Each row of a before or after table is a point. The points were changed in one or more steps. Then noise was added and the rows were shuffled. The steps act on columns, c1 being the first. What was done? A step turns or swaps two columns, mirrors them in a line or flattens them onto one, adds a multiple of one to another, or multiplies or shifts one. Angles are multiples of 10 degrees, from the lower column toward the higher: turns from -170 to 170, lines from 10 to 170 but not 90. Use the fewest steps. Two steps may share a column if one is a turn and the other turns, adds or multiplies; they go together, in the order done. Otherwise the lowest column goes first.
(in the rows, 128 means zero)

Before:
[[155 155]
 [102 141]
 [141 126]
 [104 148]
 [ 92 148]
 [149 146]
 [100 154]
 [132 174]
 [101 171]
 [112 142]
 [134 118]
 [146 119]
 [163 166]
 [138 149]]
After, 14 rows:
[[121 148]
 [200 173]
 [139 126]
 [118 117]
 [133 143]
 [164 170]
 [176 145]
 [134 147]
 [133 119]
 [170 148]
 [220 166]
 [140 154]
 [122 140]
 [195 155]]
Steps: add 1.5 times c2 to c1

Before (14 x 6):
[[159 130 114 119 112 113]
 [159 162 166 123 105  93]
 [152 152 103 112 120 127]
 [101  95 118 120 156 141]
 [ 99 121 103 136 160 135]
 [109 113 106 160 175 154]
 [ 84 120 119 126 126 161]
 [141 146 123 109  92  80]
 [150 139 108 118 135  88]
 [128 158 118 133  97  73]
 [ 86 154 164  95 127 103]
 [123 192 141 123  85  68]
 [ 74  93 126 165 135 145]
 [103 130 115 129 161 172]]
After, 14 rows:
[[183 192 142 123  84  68]
 [ 50 118 120 126 126 160]
 [153 152 102 112 119 126]
 [ 58  93 125 166 136 145]
 [110 154 164  95 126 104]
 [ 92 120 103 135 159 135]
 [ 89  94 117 120 157 140]
 [173 131 114 120 111 114]
 [183 158 119 132  98  72]
 [ 59 131 115 129 161 172]
 [189 148 124 109  93  79]
 [ 83 113 108 161 177 155]
 [190 137 109 118 134  87]
 [194 162 166 122 106  92]]
Steps: add -1 times c6 to c1

Before, 14 rows:
[[162 163 166 131  77 146 134  87 132 159  83]
 [ 96  93  94  86 127 113 101 110 104  92 103]
 [144 148 135 158  95 168 125 134 110 159  62]
 [ 92 124 124 129 123  90 142 162  72 117 154]
 [125 146 209 169 136 120 137 137 139 165 116]
 [135 204 119 159  91 140 105  97 153 130  72]
 [117 112 129 141 116 113 131 124 101  84 131]
 [ 68  81 124 153 115  93 171 128  99  98 118]
 [125 156 172 166  98 176 115 145 177 149 129]
 [135 119 127 154 166 112 184 169 153 117 159]
 [131 148 116 165 131 162 110  79 110 131 116]
 [ 74 116 121  96 121 133 166 119  78  76 136]
 [173 157 165 171  82 156 105 118 140 119 103]
 [115 136 154 156 186 128 154 173 133  71 129]]
After:
[[170 141 143 103 166 110 185 127 104 118 159]
 [ 79 165 129 114 129 164 110 139 150 130 114]
 [138 168  62 108 139 122 137 123  78 169 116]
 [155 125 100 123 121  89 140  89 179 114 154]
 [ 91 155  92 145  79 150 136 165 105 161  85]
 [119 124 114 106 115 116 131 114 152  80 131]
 [115 108 120  75 116  91 167  72 155  99 121]
 [100 206 147 154  91 138 104 139 108 127  75]
 [144 175 114 118 101 174 118 124  62 151 126]
 [135 168 111 119  96 169 124 140 141 163  62]
 [108  99 110 145 122 133 167  75 176  75 140]
 [103  73 147 137 128 111 101 100 164  91 101]
 [129 174 100 117  84 157 105 176  98 119 102]
 [169 156 106 113 185 130 152 108 110  70 127]]
Steps: mirror c1 and c8 in the line at 40 degrees; mirror c2 and c4 in the line at 20 degrees; turn c3 and c9 by -150 degrees

Before, 13 rows:
[[103  84 160 149  94 150 124  74 129 182 178 129 133 193]
 [127 110 135 131 179 102 140 110  67  80 187 139 133  91]
 [151  89 110 138 122 101 119  94 111  50 134 103 170 125]
 [101  99 122 160 128  85 118 134 109 121  61 129 162 150]
 [165 121 155 147 100  86 173 160 120 113 172 120  93 148]
 [183 124 126 168  82 121 137 113  93 105 100 110 149  75]
 [133 124 142 193 115 150 117 150 157 123 148 128 177 161]
 [112 135 132  99 145 134  69 140 129 151 120 125 130 110]
 [157 117 111 104 150  95 162 127 133  97 128 101 156  74]
 [112 181 127 140 182 116  63 116 160 140 180  88 160 108]
 [ 83 131 147 131 151 152  92 128 124 135  82  79 149 113]
 [101 130 151 126  96  84 142 125 185  88 109 130 160 136]
 [ 94 188 141 123 166 118 145 157 136  97  94 140 175 192]]
After:
[[158 118 162 104 150  95 163 130 128 117 127 102 157  98]
 [152  88 193 137 122 102 120  96 108  81 134 103 169 142]
 [134 123 121 193 116 150 118 157 146 117 147 128 176 144]
 [110 136 109  99 145 135  71 137 134 143 121 123 130 106]
 [103  85  67 149  95 151 123  86 105 151 178 129 133 178]
 [ 95 187 138 123 167 119 145 153 144  95  94 140 175 200]
 [ 99  99 138 159 129  84 118 124 125 127  61 129 163 182]
 [125 109 152 133 180 102 141  89 104  86 187 139 133 110]
 [165 122 116 146 101  86 174 148 141 101 173 121  93 178]
 [112 181 121 139 180 116  62 135 130 139 180  88 160 116]
 [102 130 134 126  97  83 140 151 142  82 110 131 159 167]
 [ 83 128 109 133 152 152  89 125 127 121  81  79 149  97]
 [183 124 144 168  82 121 138 101 113 111 100 109 149  80]]
Steps: mirror c3 and c10 in the line at 110 degrees; add -0.7 times c6 to c14; flatten c8 and c9 onto the line at 30 degrees

Before, 10 rows:
[[118 152 156 150 109 149 142 128 128 135  91 102 166 129 114 136 160 112
  138 165 140 113 135  75]
 [ 86 159 150 141 119  78 141 121 169 249 110 102 149 145 117 132 148 137
  135 123 139 127 133 149]
 [134 104 111 146 131 140 125 148 126 117  97 110 146 150 117 118 138 103
  106 113 140 158 127 144]
 [104 158 146 136 123 136 143 144 143 159 111 111 146 124 130 150  84 100
   67 112  63 192 125 151]
 [134 152 162 150 108 127 137 130 125 140 149 103 154 147  38 146 116 138
  118 168 161 144 153 153]
 [126 158 110  95 125 149 130 147 137 147 133 226 147 126 134 156 139 121
  139 111  72 116 132 150]
 [148 153 148 131 131 149 136 151 137 118  97  99 160 109 109 143 160 103
  139 147 149 143 147 126]
 [121 122 147 138 130 130 108 123 136 119  94 118 134 142 132 139 133 126
  123 111 139 112 131 147]
 [115 113 134 151 123 140  57 141 153 122 139 141  93  97 127 146 101 141
  154 113 158 172 132 155]
 [140  45 159 147  96  59 139 124 127 125 123  95 119 124 130 152 114 127
  136 135 101 116 144 152]]
After, 10 rows:
[[135 105 110 146 131 140 125 124 129 146  95 108 146 151 118 116 136 102
  110  99 140 158 126 146]
 [118 151 154 149 112 151 144 176 132 118  92 101 165 128 112 134 159 111
  136 167 139 113 137  73]
 [ 87 157 151 141 120  77 141 115 171  13 111 102 147 143 117 130 150 139
   93 127 123 125 130 150]
 [105 159 148 136 120 138 143 119 120 120 112 111 146 127 131 151  84 101
   60  99  62 192 126 152]
 [134 149 164 151 109 128 139 177 138 119 149 102 155 148  38 145 115 138
  114 169 160 144 152 153]
 [139  46 160 146  95  59 140 135 118 129 123  95 121 122 129 151 113 128
  136 138 102 117 143 152]
 [114 114 136 152 123 142  58 117 164 127 141 142  93  97 128 145 100 139
  154 103 148 172 133 153]
 [121 122 150 138 129 130 109 106 139 138  94 117 135 140 133 138 136 126
  127 113 136 114 132 146]
 [125 156 109  96 123 149 133 120 118 106 135 227 147 126 135 155 141 121
  132  97  73 115 134 150]
 [147 155 147 132 130 149 134 167 145 134  97 101 160 111 107 142 160 104
  140 132 146 143 146 127]]
Steps: multiply c20 by 1.6; turn c8 and c20 by -50 degrees; turn c9 and c21 by -20 degrees; mirror c10 and c19 in the line at 100 degrees

Before, 10 rows:
[[156 179 145 129 167 132 141 144  86 138  85 114 112  85 189  84 153 148
   98  88 149 123  70 171 100 187 130 110 100  92 131 101 118 119 114 145
   69  72 141 192 125  99  83 107 172 154 173 108]
 [133 153 169 166 170 138 158 173  60 141  57  95 109  67 144  72 172 147
  125  72 131  84  97 151 110 166 144  85 111  84 146  82  86  98 120 126
   93  77 126 157  94 126 101  74 203 142 164  99]
 [126 115  87  89  98 126 102 130 109 176 140  98  93 164 129  88  90 133
  113 130  80 147 111 120 176  85 147 176 128 134 105 126 114 154 133 100
  126 149 132 104 148  89 185 165 130  73  79 116]
 [111 148 128 105 145 102 120 125  99 124  86 124 132 104 175  73 120 118
  160 120 124 141  99 138 124 117 107 126 109 165 111 160 124 148  96 124
  136 134 138 106 129 119 122 134 155 151 165 157]
 [128 150 134 135 145 102 142 111 129 139 104 142 128  74 184 104  85 132
  159 129 122 134 118 168 128 131 130 107  92 145 142 121 127 160 126 118
  118  94 176 141  77  92 129 107 153 132 160 173]
 [156  79 130  97 158 168  58 187 133 193 123  81  65 135  96 139 115 197
   90  67 111  89 172 142 130 162 151 160 134  90  90 108  42 138 188 148
   69 165 123 148 139 173 101 115 164 128 106 108]
 [114 143 139 113 124 123 119 151 143  99 118 156 106 140 101 131 114  96
  141 172 110 177 120 139 152  90 115 147 112 160 128 153 101 197 131 105
  140 139 122 115 121 125 159 141 158  91 127 118]
 [129 113 121 155 132 132 115 103 120 134 112 111 116 167 117 120  85 117
  139 135 113 161  94 135 167 102 100 145 121 173 124 180 150 150 140  77
  160 156 131 116 124 120 146 173 131  71  96 104]
 [ 98  80  87  87 110 146  86 184 151 202 143  87  70 158 120 145  85 187
   54  86 103 123 149 132 185 119 173 145 160 113  83 135 118  80 183 118
  112 162 101 123 165 124 119 100 137  85  90  35]
 [117 144 150 152 169 119 131 119 118 120 115 154 135 106 140  83 145 107
  146 112  98 149 123 144  95  97  88 108 130 132 154 149 165 163  94 120
  105 125 145 160  80 104 129 112 121 137 174 146]]
After:
[[135 126 167 163  71 134 158 177  58 141  59  98 107  72 143  69 174  75
  123 176 129  87 100 154  96 168 142 122 107 104 144  83  83 100 123 131
  102  76 130 155  91 129 100  70 198 144 165 101]
 [110 131 140 116 140 122 126 152 143  94 119 157 107 139 105 136 115 165
  140  82 110 176 118 142 147  83 119 109 112 157 128 154 103 196 131 106
  143 143 117 117 123 129 159 149 153  91 124 111]
 [114 130 120 107 125  98 125 126  99 119  82 123 132 103 174  76 126 140
  160 137 129 140 102 134 124 116 113 117 109 162 109 161 122 153  93 122
  123 132 140 100 130 119 124 140 155 152 163 152]
 [160 124 131  95  87 166  63 183 130 193 123  84  70 134  96 140 114  57
   96 161 114  98 176 142  78 166 151 162 130 102  92 102  37 142 185 145
  175 167 125 151 133 174  98 115 162 130 107 111]
 [126 131 135 136 113 104 146 113 130 140  99 142 123  78 189 105  87 111
  159 130 115 137 122 174 128 127 133 122  88 150 143 121 127 159 124 119
  113  91 180 144  75  91 127 110 156 133 160 175]
 [155 125 143 127  78 133 142 146  88 137  86 116 107  89 188  82 155  61
   97 171 152 123  69 172 114 189 131 118 105 107 128 106 122 120 111 145
  132  72 138 193 119  98  83 109 174 155 173 107]
 [ 95 128  86  92 144 148  83 185 153 198 142  86  71 160 123 151  84  91
   55 112 103 121 144 138  68 121 175 181 157 103  81 136 115  80 181 120
  154 161 101 122 164 125 118  96 141  89  84  36]
 [112 123 150 148  90 117 130 114 116 116 114 155 137  99 145  79 145 112
  149 161 100 147 127 142 133  97  89  91 132 145 158 150 160 169  92 123
  115 127 141 156  78 101 128 107 120 139 176 145]
 [133 129  87  89 160 125 100 133 111 176 142  97  88 166 129  87  96 137
  111  92  71 152 111 122  94  85 150 139 132 126 104 129 114 149 135  98
  174 151 131 103 147  91 185 167 132  73  82 117]
 [130 124 122 152 140 138 111 104 119 132 109 111 109 170 119 117  87 168
  142  91 112 167  89 132 108 102  98 133 124 172 127 176 147 152 146  85
  132 154 131 118 126 123 144 178 134  69  95 102]]
Steps: multiply c2 by 0; mirror c5 and c30 in the line at 80 degrees; turn c28 and c37 by 110 degrees; turn c18 and c28 by 120 degrees; turn c20 and c25 by 130 degrees

Before:
[[189 118 138 166 127 123 149 117 138 116 105 136 134 185 117 162 153 143
  153 103 109  99 131  98 107 104 158 107 171 145 122  77 165  99 145 131
  179 143 171  95 136 105 131 149 121 120 171 128  92 154 126 122 127 113
  169 112 127 133 134  89 155 109 138  78]
 [185 117 148 166 144 145 163 106 125 185 137 138 130 128  86 148 145 134
  146 133  91 174 136 116  77  74 158 119 118 137 141  66 186  91 169 153
  190 190 166 111 135  70 134 147 108 129 107 111 107 156 153 131 118  86
  168 103 112 112 128  93 155  53 135  87]
 [184 167  87 121 157  71 155 140  99 149 137 153 136  70  73 156 169 135
  159 101 111 116 130 104 107 120 118 107 178  98 153 139 165 119 147 112
  128 105 131 126 146 143  97 125 162 104 159 125 136 116  91  86 183 131
  131 125 104  94 126 104 149 158 113 135]
 [147 183  97  74 158  99 139 154 118 141 146 161 155  85 105 123 128 142
  130 128 117 129  97 104 124 168 114 118 162  89 112 176 118 119 135  81
  111 129 107 101 117 144 156 158 146 100 122 137 129  99 105  83 180 225
  124 119 131 132 145 110  87 184 104 143]
 [153 128 203 200 154 136 157 161 173  88 172  73  87 173 182 108 103  94
   83 145 141 127 134 109 129  90 136 128 123  97  80 141 148 181  88 171
   89 191 171 154  45 137 156 110  68 131  65  69 148  97 136 160  67 142
   30  78 156 101 171 150 123 135 140 123]
 [147 161 141 145 166 126 124 143 154 130 181 119 111 104 113 120 111  91
  112 135 150  56 111 159 182 143  73 125 117  89 109 160  92 157 105 115
  101 126 130 144  93 155 210 115 124 112  88 125 159 103 130 118 139 177
   85 116 130 105 154 134 114 166  74 167]
 [150 161 100 110 132 130 130 166 123 149 110 113 163 134 103 140 178 149
  164 123 159 132 115 100  89 111 131  96 146 123 134 125 128  82 143  94
  146 127 111 122 142  83 117 119 133 104 150 130 119 140 132  93 145 113
  135 165 114 156 112 104 120 127 160  87]
 [172 115 119 160  98 183 201  71 198  90 121  99  65  84 181  80 144 107
   98 172  92 175 163 146  83 113 144 152 181 117  66  88 169 141 149 132
  113 160 173 165 113 102 130  85 109 118 119  97 117 165 196 164 121 157
   95  98 171  73 117 189 145  89 148  91]
 [121 169 100 113 158  92 128 163 114 183 169 150 119 112 116 122 128 112
  136 120 130 105 111 121 136 126  69 106 198  90 130 147 128  91 135  89
  132 123  96 144  97 152 148 108 136  40 157 128 146 144 109  90 143 204
  118 136 106  94 150 126 123 144  94 134]
 [192 120 119 165 139 164 158  97  99 173 123 153 127 127 123 118 146 164
  140 115 103 151 155 109  86  74 168 130 159 156 148  97 134 124 140 146
  136 196 158  90 164 116 122 123 117 168 153 151 119 171 138 129 135 107
  165 128 100 148 114 114 144  80 129  83]
 [145 169  85 106 160  85  98 165 110 143 165 125 145  80 127 109 121 122
  152 144 131  92 121  95 153 182 136 105 153 108 128 157 140 110 139 126
   99 123 129 105  95 131 160 111 117  59 128 149 146 115 124  79 156 168
  110 148 110  92 157  84  96 169 109 152]]
After:
[[143 130 201 199 154 135 152 162 174  85 172  74  85 207 183 106 104  93
   83 141 142 126 135 110 128  90 136 127 122  99  83 140 150 182  90 171
   88 108 169 153  47 137 152 112  70 131  63  71 148  98 137 161  68 144
   28  77 158 101 171 153 120 138 154 125]
 [ 95 169 102 116 158  92 126 165 113 181 166 152 117 123 115 118 129 113
  135 122 130 102 113 121 138 126  71 105 201  90 128 148 129  92 134  91
  130 141  95 142  98 153 146 106 134  38 155 127 145 145 110  89 141 203
  116 136 108  96 152 127 123 144 119 138]
 [148 115 117 163 100 181 201  71 198  93 121  99  66 131 181  78 141 109
  100 172  92 172 162 150  80 116 143 151 183 116  66  91 168 139 153 132
  116 177 173 166 116 104 130  84 108 117 120  97 116 166 195 166 121 157
   95  98 175  73 117 191 141 102 175  79]
 [103 183  98  72 158  99 142 155 119 140 145 163 155 131 105 124 129 142
  131 132 117 129  99 105 124 167 114 119 163  90 116 176 116 123 133  83
  113 169 105 105 116 144 156 158 144  99 122 139 131 101 105  84 181 226
  123 117 126 130 143 111  91 172 148 161]
 [128 122 120 167 137 163 158  96  99 174 121 153 126 181 124 118 146 164
  143 115 103 151 155 110  86  75 166 128 160 154 146  94 136 124 143 146
  136 152 156  90 165 117 121 122 118 168 154 150 120 169 141 130 137 109
  164 129 101 145 117 116 142  98 193  71]
 [ 70 163 142 149 164 127 125 144 154 131 178 121 112 131 114 121 113  91
  112 133 150  53 114 157 182 141  73 125 117  92 110 159  93 157 104 117
  103 148 130 144  97 154 206 113 123 113  87 123 159 103 129 120 140 177
   86 115 127 103 151 137 115 150 146 179]
 [142 115 139 166 127 124 150 118 141 113 104 134 136 148 118 160 154 143
  155 104 108 101 133  99 104 105 157 104 170 145 125  77 164  98 141 127
  176  80 173  95 138 103 131 149 119 123 172 130  91 154 126 121 129 112
  165 114 125 134 138  90 155 125 188  76]
 [134 116 147 166 142 145 162 105 124 186 137 135 128 169  86 147 146 133
  148 133  91 174 137 114  79  75 158 118 119 140 142  65 184  90 172 154
  186 148 167 111 133  69 133 147 107 129 108 111 106 159 149 134 118  86
  167 103 115 117 129  96 153  73 185  61]
 [159 163  97 109 133 130 130 165 126 151 110 111 163 128 105 139 180 149
  162 122 163 134 116 103  88 113 131  95 144 124 133 125 127  81 142  93
  148 122 113 120 142  82 117 115 131 106 149 130 117 140 134  91 147 117
  133 167 117 158 111 103 122 142 150  90]
 [110 170  89 108 159  85  98 164 110 143 164 125 144 116 129 109 118 125
  154 145 131  93 124  94 155 181 138 109 155 110 126 156 140 113 141 127
  101 172 129 108  96 128 158 113 118  59 128 150 146 117 127  75 157 165
  112 150 110  94 153  84  98 159 144 162]
 [110 168  87 120 157  71 160 139  96 149 135 155 137  91  71 153 170 136
  159 100 115 118 131 103 108 119 119 105 178 100 152 140 168 118 146 114
  129 175 133 130 146 145  98 125 163 102 158 125 136 115  91  86 183 131
  132 127 104  94 128 107 151 154 186 142]]
Steps: swap c1 and c63; turn c14 and c38 by -70 degrees; add 0.3 times c32 to c14; turn c62 and c64 by 20 degrees
